Every row gives one point. Before rounding, the points of a table are all equally far from one centre. They may lie mostly on one side of it. Where is the centre, to within rounding?
(in the rows, 128 means zero)

Points (9 x 3)
[[ 45 131 155]
 [146 142  99]
 [ 59 145  89]
 [103  87  96]
 [151 138 152]
 [138  93 116]
 [ 73  81 122]
 [ 74 121  78]
 [ 93 128  73]]
Centre: [ 98 133 130]

Points (11 x 8)
[[ 84 106 164  75 193  94 145 124]
 [ 94  97 164  63 161  90 161 125]
 [ 94 126 172  53 183 109 131 130]
 [128  90 170  75 143 100 126 130]
 [116  90 166  93 201 105 184 140]
 [ 93 123 192 123 148  83 136  95]
 [ 89 139 164  73 186  99 102 155]
 [ 90 122 152  41 163 111 130 159]
 [ 92  78 120 121 140  88 151 122]
 [ 77 103 136  86 192  85 139 156]
 [123 139 134  64 160  83 163 148]]
Centre: [ 93 133 160 123 147 141 155 155]

Points (16 x 12)
[[ 97 180 116  78  94 149 134 158 154 137 156 112]
 [177 178 103 103  84 151 100 166 160 166 100 179]
 [133 155  88 101  65 166  75 145 109 100 125 139]
 [ 88 191 155 123 146 164 124 198 156  82 100 173]
 [104 160 161  49  49 118  81 150 138 142 122 144]
 [118 149  66  54  80 142 134 161 149 140 125 195]
 [155 184 111 103 109 169  90 150 105 158 134 149]
 [158 181 146 135  84 174 153 174 165 141 111 176]
 [110 185  81  87  83 165 136 118 137 141 139 165]
 [152 146 115 122 114 176 114 144 208 138  96 139]
 [151 120 141 104 130 119  92 117 176 133  74 245]
 [118 188 166 102 118 177  97 182 159 173 122 160]
 [126 162 121  85  62 171  85 196 142 145 128 141]
 [109 169 146  99  83 183  87 202 162 136 121 136]
 [130 193  90 108  69 172 107 168 107 126 111 187]
 [132 216  81  99 115 125 115 136 181 128 110 162]]
Centre: [108 136 133 119 109 115 110 151 142 124 112 174]

Points (24 x 20)
[[179 159 113 194 165 121  89  63 169 183 129 157 169 110 122  96 148 102
  138 139]
 [156 111 143 202 152 172  94 115 175 205 141 122 149 115 131  90 204 114
  141 148]
 [164 152 118 199 143 135  56  71 210 156 158 160 149 105 151 114 167 134
  121 135]
 [167 127 118 208 176 158  61  90 196 182 147 156 154 111 126  83 164 127
  130 126]
 [134 181 102 180 145 131  95  79 207 155 136 147 155 105 108  88 164 122
  139 156]
 [121 124 122 175 151 164  98  84 207 193 161 128 160 115 140 104 196 137
  136 129]
 [176 163 159 144 168 112  53  77 166 188 136 115 162  82 141 114 190 113
  120 122]
 [186 131 136 173 172 139  69  84 170 194 149 132 169  97  97  92 157 121
  108 144]
 [160 133 121 201 160 123  94  58 191 172 151 147 169 111 150 115 185 124
  142 150]
 [171 101 144 166 161 146  88  83 188 194 167 132 158 143 157  98 158 115
  144 142]
 [167 140 117 191 115 140  78  74 182 169 178 174 163  91 139 141 164 126
  134 152]
 [176 129 122 170 133 142  81  69 173 179 138 115 148 105 133 113 208 143
   93 125]
 [164 131 107 206 151 146  86  94 189 200 155 146 183 103 137  97 184 126
  131 152]
 [179 130 148 181 146 142 103  66 159 193 170 153 159 113 130  88 170 121
  160 131]
 [179 166 140 190 147 111  98  77 167 160 159 130 145 121  86  90 144 119
  145 123]
 [170 109 132 203 158 164  70  72 162 192 150 133 152  82 127  99 144 108
  108 119]
 [193 166 101 191 149 140  86  85 176 180 151 133 159  70 124  82 154 129
  105 114]
 [182 124 136 165 156 167  84  69 197 196 145 128 150  86 125 132 170 135
  118 142]
 [148 117 112 194 153 148  99  73 189 201 181 144 153 103 137 104 155 118
  136 150]
 [153 109 126 175 157 129  66  94 101 198 148 160 152  84 118 117 189  94
  147 152]
 [139 116 150 174 142 137  72  71 197 198 153 142 178 103 142 103 171 132
  158 159]
 [158 117 108 177 159 113  81  53 178 153 159 134 150 106 116  87 159 127
  155 159]
 [175 124 146 184 149 150 126  96 212 157 178 150 148  95 151 105 192 127
  137 130]
 [200 136 129 183 171 148 105  79 181 181 159 144 140 113 135 102 150  98
  163 150]]
Centre: [143 134 127 161 144 128  90 135 153 155 129 134 141  94 145 119 150 131
 141 127]

Points (30 x 24)
[[156 146  86 157 147  76 121 113 165 164  76 183  81 108  92 136 129 130
   83 124 163 172 131 124]
 [139 163  77  78 120  46 117 120 132  89  59 125  68 151 144 167 105 202
   62 117 168 143 136 126]
 [204 140  85 120 127  38 112 113 134 124  53 195  79 110 126 119 148 157
   84 114 159 144 116 137]
 [178 121  61  94 124  50 122  94 167  98 136 169  66 170 153 140 113 115
   64 146 130 113 117 186]
 [135 138 130 139 127  90 125 114 144 135  99 165  74 112 127 143 108 143
   66  97 149 148 158 187]
 [179 152 113 144 145 124  95  73 153 110  77 202  74 134 117 195 135 139
   65 148 152 108 116 158]
 [135 111 100 120 134  81 118 105 172 167  97 177  90 126  76 176 121 141
   70 143 149 120 127 199]
 [170 113  90 116 169  86 133 114 178 132  93 169  90 116 124 170 116 158
   31 139 137 175  96 143]
 [150 155 109 143 137  57 107 106 175 154 111 178  92 137 138 122  94 179
  107  98 165 171 117 169]
 [172 166 112 130 105  64 130  84 140 112  68 161  78 130 140 132 127 121
   94  75 137 112  93 201]
 [120 124  92  91 161  89 158 141 213 132 115 162 107 145 104 160  91 147
   92 126 133 129  67 192]
 [133 156  81  96 121  77 129  75 145 145  92 176  49 109  88 143  98 202
   78 124 177 104 115 196]
 [148 131  59  82 115  40 122 111 169 106  88 175  90 120  62 150 103  92
   82 119 168 116 138 173]
 [165 167 133 112 113  66 125 136 165 100  95 121  75 127 115 196 124 164
  111 132 101 130 103 199]
 [165 124 109  86 159  32  95 163 182 137  87 154  90 122  84 183 133 155
  105 148 135 143 119 176]
 [167 125 105 112 136  39 102 122 143 154 139 141  78 171 156 113 107 139
   44 150 151 139 108 158]
 [153 119  91 111 118  95 106  76 104 159  58 182  38 142  99 147 141  97
   77 120 152 160 130 141]
 [186 116 146 104 144  54 106  87 163 108  83 165  63 135 126 130 158 174
   84 139 161 129 108 179]
 [130 120 113  78 180  90  96  83 187 108  95 121  54 105 118 135 117 155
   95 135 155 190 106 189]
 [169 138 139 103  94 107 114 114 156 154  87 135  65 169 108 125 124 129
   56  98 162 153 128 150]
 [156 125 117 132 125  42  90  97 129  71 106 168 106  90 131 139 127 127
   69 146 127 145 125 175]
 [161 129 118  88 161  61 112  58 120 133  90 144  52 106 108 126 129 191
   98 136 164 111 119 203]
 [146 151 102 109 120  56  81  77 167 158  92 183  71 163 131 134  99 148
   87  89 131 157 141 150]
 [173 122 100  62  99  76  97  75 164 143  81 175  49 111  88 135 132 156
   96 111 111 147  92 198]
 [141 132 123 127 149  90 107 143 145 111 118 139 102 141 137 143 125 166
   63  70 126 143 162 159]
 [154 109 106  74  60  79  99  86 142 135 115 180  50 144 107 135 111 194
   73  79 178  92 123 168]
 [147 102 107  96 118  58 125  95 161 108  43 191 110 125 135 155 119 137
   78 166 158  96 106 187]
 [161  98 117  59 153  46  97 111 153 141  86 139  17 128 104 155 138 201
   92 148 158 150 115 161]
 [194  84  89 114 113  76 114 110 144 148  73 168  99 117  64 174  88 142
   69  74 134 156 128 129]
 [125 152  78  86  97  91  91  81 153 147  80 146  56 111 110 136 130 143
   60 114 161 147 158 179]]
Centre: [147 116  79  98 130 103  91 120 133 116 109 137  72 118 127 155 102 140
 126 120 156 105  79 121]

Points (29 x 24)
[[150 104 204 182 124 115  96 143 142 160 125 160 183 139  75 153 101 114
  121 115 104 115 108 165]
 [109 119 216 166 163 112 112 157 138 166 128 182 187 148  77 104 122 106
   98 150 116 117 127 139]
 [106 151 249 140 128 105 106 133 124 131 126 161 189 154  55 138 131 113
   98 137 127 138 125 168]
 [105 138 222 159 133  96 113 150 117 176 125 171 193 184  68 133 145  94
   99 138 131 118  85 164]
 [142 101 202 184 132 107 100 162 159 154 120 149 175 156  60 110 138 110
   85 152 135 141 112 161]
 [145 129 202 169 112  73 110 162 131 155 149 158 183 169  57 139 122 109
  123 136 126 141 126 146]
 [118 115 245 143 130 112 124 154 133 152 143 164 180 153  49 121 141 107
  115 148  96  99 117 171]
 [115 123 230 156 141 101 129 128 128 169 115 162 178 164  56 145 115 102
  113 134 115 125 130 180]
 [140 124 216 158 110 111  96 112 174 173 106 159 197 142 112 114 113  96
  110 164  98  96 107 168]
 [137 122 223 170 125 103 142 143 127 144 135 162 193 162  79 104 133 119
  115 110 119  73 111 173]
 [120 105 222 168 144 110 118 160 149 178 128 201 157 174 105 125 140 130
  115 134 123 136 122 176]
 [ 98  91 226 177 129  90 112 140 130 158 127 163 199 158  69 145 140 122
   95 153 101 133 112 169]
 [114 103 234 157 125 111 130 150 147 171 125 163 176 160  64 103 105 106
  130 114  95 124 105 150]
 [128 155 178 171 118  98 118 156 153 147 121 187 177 179  68 129 111 113
  107 133 125 110  86 179]
 [ 97 101 199 134 160 110 103 145 119 142 140 155 198 159  64 120 118 116
  108 144 108 109 125 163]
 [136 124 202 155 129 120 141 139 135 158  90 157 230 167  61 103 118 114
  109 124 114 137  91 168]
 [119 109 198 176 137 116 137 145 111 170 114 155 202 150  57 121 125 123
   93 130 121  97 107 172]
 [112 107 228 179 145 111 132 141 119 152 152 173 181 159  67 114 107 103
  113 130 125 120 116 137]
 [119  95 229 142 139 107 107 150 144 150 111 130 178 152  84 109 115  77
  120 154 139 124 129 169]
 [132 114 218 156 149 103 113 156 115 161 118 169 188 160  55  95 120 126
  104 124 109 107 107 154]
 [114 105 197 175 129  67 121 146 125 169 134 161 176 152  51  91 114 129
  112 146 117 126 104 152]
 [109 117 241 174 108 101 127 159 144 169 103 134 189 146  86 112 136  91
  130 126 138 126 118 145]
 [134 109 213 159 122  61  96 142 144 178 103 176 181 130  65 119 133 106
  141 123 107 119 119 162]
 [102  92 216 146 128  99 127 150 152 164 114 147 161 179  72  91 154  93
  101 112 148 118  88 166]
 [118 140 194 176 150 110 128 126 150 162 103 146 207 151  86 106 112 140
  106 124 126 122 111 162]
 [108  84 214 159 127 104 112 158 125 173 137 156 172 146  74 118 130 124
  143 158 113 100 123 161]
 [ 94 113 221 168 115  93 106 149 156 146 110 164 186 154  65 125 140  92
  104 153 124 119 135 178]
 [130  99 234 182 146  96 122 136 137 146 109 177 194 162  71 124 138 107
  114 125 127 115 112 175]
 [102 143 230 177 169 118 157 149 131 159 114 171 147 172 107 125 133 102
  108 124  96 119 101 142]]
Centre: [131 123 180 134 108 109 136 123 118 136 126 165 160 126 113 116 155  99
 109 138 107 145  94 156]
